Each row is a point. To make a cloud, some directions were put in groups of two or more. Within a group, all points are equally far from the middle, so they leave a hole (a ring in 2 directions, a hollow ball in 3). The other directions are filled evenly. Then the cloud was stretched, turned, moved and blurred a little. How many holes are there, and how many directions does each take, smallest first?
(in the rows, 128 means zero)

Cloud (19 x 3):
[[163 142 118]
 [133 106 166]
 [126 161 186]
 [135 166 162]
 [102 152 138]
 [112 159 184]
 [158 133 171]
 [136 164 174]
 [170 128 126]
 [156 150 117]
 [159 126 168]
 [148 103  90]
 [119 167 155]
 [137 161 130]
 [162 122 157]
 [116 149 196]
 [135 151 194]
 [151  96 124]
 [105 136 112]]
Holes: 1 (3)

Cloud:
[[113  95 119 153]
 [ 87  87 154 112]
 [121 157  88 146]
 [ 83 155 124 100]
 [ 84  91 157 111]
 [113 126 129  89]
 [128  91 137 101]
 [123 169  86 136]
 [169  84 147 156]
 [116 162  88 143]
 [116 157 115  95]
 [159 121  99 156]
 [104 174 141 161]
 [ 87  87 153 111]
 [119  77 128 119]
 [101 174  97 132]
 [ 82 141 130  95]
 [ 95 175 102 130]
 [103 156 111 162]
 [125 139 129  95]
 [158 176 129 164]
 [ 76 143 153 114]
 [103 159 108 159]
 [ 79 163 133 117]
 [153  81 128 135]
 [136 147 168 129]
 [139  90 169 186]
 [126 177 149 168]
 [139  83 118 134]
 [145 117 154 196]]
Holes: 2 (2, 2)

Cloud, 52 rows:
[[158 128 136 158 170 139]
 [152 129 146 163 125  71]
 [119 139 145 168 131  83]
 [137  87 128 147 141 162]
 [144 108 155 105  65 118]
 [130 109 167 186 140 127]
 [137  94  67 146 133 119]
 [152 166 163 101 117 133]
 [117 140 136 181  96 171]
 [128  70 154 164 177 118]
 [130 185 124 115 134 105]
 [113 179  75 138 145 149]
 [159  96 205 115  85 120]
 [126 114 203 138 115  88]
 [139 154 107  91 153 110]
 [137 109 213 125  90 113]
 [139 147  61 157 176 146]
 [148 169 167 132 135 105]
 [130 147 151 158 151  75]
 [166  70 173 119 101 109]
 [134 161 141 128 143  72]
 [145 151 105  98 101 113]
 [119 110  98 123 173 143]
 [149 158 148 118 198  90]
 [136  99 145 135 167 161]
 [120 180  82 152 131 167]
 [168  71 149 140 136  79]
 [186 119 140 125 140 103]
 [131 128 169 110 158  92]
 [127 137 121 115 134 188]
 [133 178 148 120 173  88]
 [163 137 198 127 131 162]
 [125 120 158 110 188 136]
 [154 117 137 162 139 177]
 [151  83  99 107 119 105]
 [143 104 145  99 130  97]
 [114 140 150 154 101 101]
 [108 163 123 154 105 154]
 [140 169 145 138 106 100]
 [105 106 144 113 160 141]
 [131 146 134 158  67 126]
 [137  86 114 114 122 128]
 [135 137 123 182 125 165]
 [174  83 113 138 134 110]
 [160 120 143 124 137 181]
 [136 159 128 173 162 108]
 [143  87 149 103 101 114]
 [130 162 110 173 157 101]
 [137 105 196 126 152 105]
 [125 185 159 116 120 144]
 [154 113 185 123 129  93]
 [163 136 118 170 137 136]]
Holes: 1 (3)

Cloud (77 x 8):
[[111 168 182 152 149 121 132 143]
 [157 151 115 119  96 117  69 125]
 [100  94 155 135  88  94 191 144]
 [ 64 126 139 136 118 134 164 136]
 [122 167 117 155 155 101 153 141]
 [156 115 151 106 135 171 133 117]
 [ 82 133  93 121 102  77 141 189]
 [100 105 184 103 118 148 153 131]
 [124  92 152 129 162 105 176 130]
 [141 107 146  96 110 102 164 109]
 [125 123 146  80  78 170 154 111]
 [ 92 161  94 141  82 128 129  91]
 [110  89 125  90  66 112 148 182]
 [163 142 133 152 147 115  83  85]
 [ 94 114 146 127 184 115  87 159]
 [105 136 168 123  59 127 101 114]
 [110 110 200 134 134 113 187 101]
 [120 162 133 121  60 161 113 100]
 [106 129 165 101  90 156 184 125]
 [115 149 129 168 187  91 131 149]
 [103 156 116  89  68 140 105 105]
 [134 161 124 139 125 154  71 114]
 [113 138  80 160 119  71 149 130]
 [112 158  87  96 131 104  74 109]
 [138  91 123 116 162 135 164 133]
 [142 114 140 140 129 156 181 135]
 [126 123 116 103 185 101 123 155]
 [120 155 202  98 130 111 116 104]
 [102  72 133 154 132  99 155 151]
 [100 115 196 116  98 131 144 152]
 [100 131  81 131 123  69 118 187]
 [ 95 148  93 166 150 139 118 127]
 [111 162 171 136  62 125 113  88]
 [141 113 117 155 125 127 181 160]
 [ 77 126 111 134 124 104  93 169]
 [129 109 133 115 179 142  80 132]
 [144 140 164  97  50 120 140 100]
 [109 109  89 100  87  74 121 187]
 [160 110 114 130 106 125 113 167]
 [145 127 140 111  74 155  98 142]
 [135 103  89 113  78 109 147  95]
 [146 186 156 117 150 138 111  98]
 [137 112  65 149 122  94 110 172]
 [115 118 161 138  79  99 169  91]
 [145 127 134 161  76 127 153 143]
 [116 139 103 101 142  73 107 129]
 [ 78  93 143 144 131  78 128 154]
 [ 85 141 130 101  94 143 127  99]
 [133 140 156 165  88 130 138 141]
 [129 172 142 125 103 168  97  94]
 [159 127 119 134 149 102 154 110]
 [101 127 132 129 124  92  60 132]
 [151  91  88 140 118 104 143 175]
 [133  95 133 126 132  94  93 158]
 [103 133  86 170 139  83  90 123]
 [ 78 130  79 146 134 127 130 124]
 [138 109 113 101  89 119 149  84]
 [145 184 110 101 126 152 115 114]
 [ 69 150 173 141 143 146 151  88]
 [ 96 162 164 125 105 127 184 104]
 [130 123 147 119  43 162 137 123]
 [100 159 138 149  79 104 149 160]
 [ 87 168 134 140 163 111 131 157]
 [139 108 200 117 120 130 150 145]
 [ 91 167 122 140  91 130  86 108]
 [ 97 140 121 131 189  80 121 107]
 [109 144 169 110  91 166 102 106]
 [ 68 131 108 135 126 124 104 119]
 [103 142 131 100  59 100 122 106]
 [107  97 184 114 129 156 160 109]
 [105 110 117 118 196 124 100 134]
 [133 167  76 147 109  91 152 123]
 [150 141 142  84  70 118  95 108]
 [128  99 196 115 117 117 175 130]
 [142 116 158  83  99 164 168 128]
 [161 110 129  90  50 123 131 102]
 [106 116  93 109 153  80 161 146]]
Holes: 2 (3, 4)

Cloud:
[[ 98 107 174 112  96 115 108 126 135]
 [180 145  84 134 135  93 144 138 121]
 [115 176 109 142 117  97 163 121 149]
 [ 99 113 140  93  77 118 108  91 139]
 [ 63 111 161 107 106 167  96 120 117]
 [ 92 193 118 151 114  99 123 138 145]
 [133 189 139 159 104 120 148 123 125]
 [126 169 122 111  88  81 119 141 100]
 [125 211 124 141 106 101 105 115 112]
 [ 28 129 112 165 108 147  91 114 139]
 [147  87 134 118 121 134  73  91 123]
 [146  93 146 129 149 194 134 143 113]
 [118 110 119 147 173 120 140 182  87]
 [115 146  92 130 151 207 100 126 117]
 [109 158 157 100 124 161 100 106 151]
 [142 145  82 131 132  91 125  82 129]
 [ 62  95 149 145 111 150 104 108 110]
 [130 104  95 138 131 106  85  73 122]
 [170 122 117 159 144  86 140 141 112]
 [143 170  96  82 178 156 114 124 162]
 [155 107 151 134 125 102  80 103  65]
 [158 160 131  89 132 118  98  89 147]
 [ 81 146  90 143 106 126 107 132 145]
 [150 151 115 138 148 151 160 132  88]
 [206 111 106 139 114  67 123  92  82]
 [101  97 126 167 119 177 130 109 108]
 [131  88 131 125 128 125 118 136  57]
 [131 137  86 100 130 147 159  96 141]
 [188 141 106 168 155 147 108 139 113]
 [202 127  79  83 139 103 167 136 138]
 [138 129 140 145 183 165 118 161 100]
 [128 162 118 126 164 161 133 131 179]
 [105 119 125 199  91 126 134 129 117]
 [133 157 156 115 152 108 110 134  86]
 [168 142 165 147 143 158 132 127 102]
 [125 112 109 120  96 159 162 153 101]
 [150  69  76 150 152 127 102 142  87]
 [108 131  95 187 105 133  86 109 101]
 [142 159 114 139 135 181 133 148 138]
 [173  88 161 139 103 141 135 117  75]
 [125 102 122 112 125 198 131  90 120]
 [133 186  74 124 177  89 106 124 146]
 [111 182 152 134 137 102 105 122  81]
 [137 116  96 107 167  86 106 106 110]
 [139  79 125  90 114 163 136 119 160]
 [165 133 162 156 140 158 103 123  78]
 [ 59 127 109 181  95 127  79 136 126]
 [150 122  91 146 161 165  83  80 111]
 [125 105 159 158  88 124  95 149  92]
 [141  77  72 163 135  61 124  91 106]
 [155 172  81 195 154 101 103 125 158]
 [121 117 142 138 156 200 126 131  77]
 [177  91  83 117 164 138 117 104  90]
 [139 175 103  93 162 127  94 103 124]
 [147  68 104 170 113 110 157 123 101]
 [144 141  64 141 157 164  94  95 138]
 [123 128 123 140 134 106 138  88 104]
 [109 154 100 151 137 102 109 141 167]
 [175  64  98 110 125 160 108 110 101]
 [132 150 134 158 174 120 114 144 133]
 [157 149 133 150 107 184 111 121 130]
 [212 110 110 118 184 112 147 127  99]
 [ 81 171  96 193 109 143 120 127 130]
 [156 124  85 156 146 108 126  81 106]
 [192  92 100 115 111  83 116  79  88]
 [122 137 138  85 145 168 145 129 170]
 [ 94 136 105 164 104 100 118 160 136]
 [114 146 106 134 121 163  91 105 154]
 [ 96 124 101 123 142 145 113 161 156]
 [ 85  66 113 103 127 164 147 119 118]
 [116 146 137 109 175 105 132 155 116]
 [152  84 140 137  93 115 137  94  75]
 [105 124  81 113 119  72 145 101 162]
 [100  86  83 146 106 139 172 150 133]
 [186  90 138 104 135 131 157 150  67]
 [153  99  95 120 200 119 143 106 123]
 [123 177 144 124 111 201 124 143 133]
 [ 93  75 131 147 150 117 126 136  94]
 [163 115  68 104 175  75 155 136 113]
 [153 117 153 107 174 168 137 133  85]
 [ 80 109 110 111 127 105 117  98 153]
 [128  86 122 119 147 111 116 105 164]
 [ 84 162 118 129  70  75 121 114 106]
 [147 158  82 121 148 139  94 158 131]
 [161 124 130 113 107 143 147 134 157]
 [134 136 108 175 117 122 139 116  91]
 [146 149  97 159 172 152 123 165 130]
 [142 153 155 129 106 137 130 165  67]
 [183 181 126 117 111 100 134 100 115]
 [140 116  68 180 134 129  91 115 139]
 [ 91 145  95 186 160 169 106 165 113]
 [147 200  84 128 178 111 119 132 143]
 [172 115 109 154 103 102  91 151  84]
 [148 159 129 164  87 154 122 102  84]
 [100 143  67 126 143 115 109 114 130]
 [109 107 167 116 125 194 119 106 127]
 [182 114 135 139 131 172 117 142 106]
 [135 139 123 150 136 103 143 164  99]
 [160 169 151 159 171 118  73 129 102]
 [135 126 103 101 161 187 122  83 159]
 [ 93 149 112 215  98 142 117 111 115]
 [ 91 135 135 106  73 107 117  91 101]
 [120 137 166  90 101  84 134 124  89]
 [ 91 190 105 124 134 148 138 167 123]]
Holes: 1 (4)

Cloud:
[[ 94 127 112 122 111 138 144 135 112]
 [149 136  97 145 136 139 135 171 118]
 [ 68 152 152 158 103 168 186 142 121]
 [116 163 127 106 115 200 153 161 104]
 [130 182 141 138 135 159 115  84 125]
 [104 160 154  97  84  89 105 149 131]
 [ 77 158 112 132 113 138 145 210 147]
 [128 137  96 171 109 212 120 159 134]
 [ 95 116 141 135  88  81 184 174 114]
 [150  89 132 198 114 135 140 144 146]
 [ 82 169 169 137 154 101 130  92 145]
 [ 65 107 161 103 117  66 166 194 144]
 [ 95 109 126 179 149 148 163 134 165]
 [126 119 159 129 169 181 188 116 147]
 [ 83 162 109 113 106 163 120 184 152]
 [107 191  99 111 147 189 144  86 110]
 [133 149 156 168 138 131 172  90 103]
 [132 140 135 148 153 167 170 144 172]
 [126 127 114 164 132 116 115 102 122]
 [169 127  99  93 124 149 108 106 101]
 [153 135 128 170 151 151 117  57 132]
 [109 139 132 106  88 134 165 192 119]
 [166 135 126  81 110 144 100 122 101]
 [178 138  88 150 142 134 117  95  99]
 [137 153 135 140 161 199 173 125 160]
 [129 110 129  96 118 137  92 134 110]
 [156 139  98 167 123 176  90  75 115]
 [103 153 157 136 116 163 122 163 133]
 [106 145 173 139 116 128 174 185 116]
 [111 226 124 133 131 181 100 123 135]
 [157 102 116 147 105 116 134 135 114]
 [133 150 169  57 128 143 103 113 132]
 [134 116 128 141  85 160 112 159 147]
 [135 140 109 151 138 133 114 120  82]
 [107 136 126  74 128 143 127 149 119]
 [117 129 117 194 104 185 160 107 142]
 [115 125 154 110 129 172 163 126 171]
 [ 85 176 140  68 138 135 141  96 121]
 [146 167 110  96 119 190 103 139  99]
 [114 132 131 134 102 157 128 193 159]
 [105  94 126 161 115 151 117 117 161]
 [ 97 126 117 160  85 129 135 136 108]
 [193  99 119 142 133 128 109  83 116]
 [109 177 146 111 138 131 137 167 154]
 [121 136 157 125 131 134 134 183 155]
 [102 151  90 196 127 135 127 119 114]
 [131 139 133 136 155 163 164 171 159]
 [111 114 157  88 132  91  93  87 137]
 [132 126 102 151  92 186 112 189 122]
 [ 94 152 130 179 110 154 150 139 156]
 [150 143 150  84 125 118 100 145 156]
 [181 113 162 128 134 127 138  94 139]
 [ 74 152 103 163  87 144 122 188 133]
 [179 154  99 135 131 222 111 155 121]
 [103 155 133 169 107 104 111 102 116]
 [143 153 129  90 142 163 148 120 164]
 [ 72 149  98 148 113 145 162 126 130]
 [114 126 142 135  71 103 161 137 124]
 [108 139 112 154  87 138 125 149 115]
 [134 174 125 118 155 165 156 137 133]
 [124 135 137 111 121 153  67 104 121]
 [171  94 114 109 153 171 143 158 122]
 [121 167 131 117 134 173 136 105 139]
 [151 108 183  83 137  85  94  86 121]
 [ 72 163 130 110 106 132 215 196 145]
 [146 118 114  88  95 123  67 133 112]
 [108 100 172 153 133 127 157  53 143]
 [103 158 114  90  94 139 136 188 146]
 [107  94 149 166 138  97 210 120 141]
 [ 93 166 128  86 113 130 151 150 135]
 [ 74 133 138 159 119 111 154 140 123]
 [160 113 146 144 120 105 119 162  81]
 [125 119 132  94 115 143 145 174 136]
 [154  70 142 152 110 175 137 123 111]
 [131 160 153 148 118 157 164 194 142]
 [172 122 133 133 137 171 114 200 157]
 [148 144 144  88 123 122  97 144 167]
 [113 128  78 176 123 166 105 104 138]
 [135 108 130 115 146 105  94 144 132]
 [132  82 116 115 128 111  98  92 120]
 [128 136 115  99 129 147  96 183 129]
 [117 176 138 103 119 198 141  77 114]
 [162 138 154  85 129 152  77 128 123]
 [138 129 152 124  95 150 182 199 150]
 [ 97 109 120 178  86 142 169 123 147]
 [124  84 159 139 148  88 183 120 126]
 [140 160  99 144 152 182 108 125 149]
 [145  83 114 159 126 125  76  97 129]
 [124 199 133  75 156 146 108 138 116]
 [114 102 158 181 108 173 190  89 151]
 [109 131 152 100 132 122 209 188 132]
 [178 113 125 158 133 155  81  73  93]
 [122 135 107 129 110 117 115  68 117]
 [ 77 144 137 129 101 108 179 150 159]
 [138 169 122 150 130 146 171 150 141]
 [126 155 159  95 148 158  76  93 137]
 [ 61 146 168 143 131 124 160 152 154]
 [129 138 152 152 164 199 180 137 139]]
Holes: 0
